Rows are points. Two turns around zero, p and q, are shown by what they do to some points. Write where each new point lands after one turn and then the other. Backwards means that the second turn is done in reverse. Each puzzle has new turns, and all numbers are rounded.

Turn p:
[-12.9 15.7] => [-12.2 -16.3]
[-7.4 -25.2] => [26.2 -1.2]
[-2.2 -13.2] => [13.3 1.0]
[22.5 22.7] => [-27.4 16.5]
Turn q:
[7.9 4.0] => [7.7 -4.4]
[9.4 -2.0] => [3.5 -8.9]
[-11.0 -38.3] => [-38.0 -12.0]
[2.9 4.7] => [5.5 0.2]
[-9.2 31.6] => [21.2 25.1]
Where do these land?
q, then p: [-5.7 8.0] => [-9.7 1.2]
p, then q: [-11.9 -27.9] => [12.5 -27.7]
q, then p backwards: [17.6 19.9] => [-9.8 -24.7]

Turn p:
[-2.2 -11.5 10.4 22.3] => [-13.1 -9.5 -16.1 14.9]
[29.2 11.7 12.7 21.3] => [-15.5 21.8 -29.5 -4.2]
[-17.6 17.4 -2.9 -14.6] => [4.5 9.7 26.5 4.1]
[-5.9 1.0 -3.2 -41.5] => [34.9 3.1 21.9 -8.0]
[-3.4 -18.6 -17.0 12.5] => [-10.8 -25.1 -2.9 -6.9]
Turn q:
[-15.5 5.5 15.6 -7.6] => [-15.4 17.1 6.4 0.3]
[10.0 -14.0 -10.2 14.0] => [5.6 -21.5 -7.0 7.2]
[-1.5 -4.7 -12.7 -30.7] => [-0.6 9.1 -19.6 -25.7]
[-19.2 -20.7 -9.5 -7.7] => [-15.9 1.0 -26.3 2.0]
[-14.5 -10.8 -0.5 17.8] => [-9.3 -4.9 -6.9 22.0]
[4.8 30.9 8.8 34.3] => [20.5 4.6 31.1 28.7]
[35.8 13.7 8.4 -20.1] => [15.0 -5.6 22.2 -34.6]
Where do these land?
p, then q: [-4.2 -2.7 -28.9 1.0] => [-25.3 4.1 -5.0 -13.4]
q, then p: [-2.6 -9.7 5.1 -44.7] => [24.3 5.0 38.1 -7.6]
p, then q: [-6.9 9.2 12.5 21.5] => [2.1 9.9 -3.4 25.2]
p, then q: [11.4 36.6 13.1 -13.1] => [21.9 25.6 25.9 -2.9]
p, then q backwards: [-6.3 -21.9 -1.0 18.4] => [1.8 -26.4 -3.1 12.1]
q, then p backwards: [8.7 -11.5 -0.9 16.8] => [-13.5 -17.2 -0.3 3.5]

Turn p:
[30.8 -5.4 -10.2 -4.7 19.6 -14.6] => [27.6 6.5 -19.0 -14.9 13.6 11.3]
[5.7 3.5 -13.6 -23.5 -12.5 -7.0] => [16.3 18.7 13.4 -4.4 -12.4 4.5]
[-14.5 -17.2 -13.3 1.6 -2.9 28.8] => [-20.5 -13.2 8.6 -24.2 -16.4 -2.1]
[-11.9 31.6 29.0 34.9 -25.6 2.5] => [-32.8 1.1 -14.0 50.1 -6.4 -6.3]
[-2.8 -2.3 21.6 9.5 -13.5 -9.0] => [-10.6 9.1 -3.9 15.4 8.6 -17.6]
[-21.6 -12.7 -13.1 17.2 22.3 0.0] => [-17.4 -19.9 7.9 -14.2 20.2 14.7]
[14.4 2.5 -0.5 -34.9 12.5 -0.8] => [37.4 -2.1 6.9 -7.9 -7.3 -4.5]
Turn q:
[-11.5 -9.2 -4.3 -11.7 13.3 -8.4] => [-16.3 -2.9 -2.6 -14.7 -8.3 -7.4]
[32.2 -24.7 -0.8 -40.2 18.9 27.7] => [-22.9 22.5 23.0 -14.6 -25.7 44.2]
[15.4 31.3 -19.8 -19.4 -11.5 22.0] => [-17.8 24.1 -6.5 25.8 21.2 23.3]
[2.0 0.6 14.9 10.0 9.1 -18.0] => [13.6 -10.7 -0.8 -18.9 7.2 -4.7]
[-6.3 9.5 -4.6 7.9 -29.9 -12.2] => [6.1 0.8 7.7 18.6 18.2 -22.0]
[-2.4 -20.0 4.9 23.2 17.6 -13.8] => [20.4 -6.1 -6.8 -21.9 -17.8 -13.2]
[-18.2 18.5 -8.5 30.4 -23.1 -0.9] => [17.1 -6.5 -16.5 29.6 12.5 -23.7]
[-11.2 -6.0 18.3 -0.3 5.7 3.6] => [-0.3 -21.3 2.5 -4.1 -7.3 3.6]
Where do these land?
p, then q: [-6.3 -16.4 -5.7 -22.2 4.6 17.0] => [-9.9 -4.4 30.1 -8.5 6.7 2.2]
p, then q: [11.3 -1.7 -17.3 31.3 18.5 -8.1] => [-21.0 11.1 -21.6 7.5 -24.2 11.8]
p, then q: [-2.7 -11.8 14.0 -16.5 14.1 -6.0] => [4.7 3.7 9.1 -26.6 2.2 4.2]
p, then q: [7.7 16.6 -0.8 -10.1 -54.5 -8.1] => [18.5 -10.0 -12.2 29.3 44.1 -8.8]
q, then p: [-8.5 17.2 -15.1 26.1 -23.1 26.1] => [-23.8 5.8 -32.1 -0.7 9.5 27.7]
p, then q backwards: [12.0 -5.7 14.0 -12.7 16.4 6.8] => [-8.1 -0.2 9.2 22.9 2.2 -13.1]
q, then p backwards: [-4.9 -9.9 29.6 38.9 13.9 -12.4] => [20.2 -2.3 5.2 -29.1 34.5 19.5]
p, then q: [1.5 -10.3 -19.9 -15.6 14.1 -7.6] => [-9.5 1.6 11.7 -5.9 1.2 27.2]
p, then q: [-10.2 22.2 1.1 -19.3 -4.0 -7.7] => [28.3 -7.7 7.0 4.8 4.3 9.6]
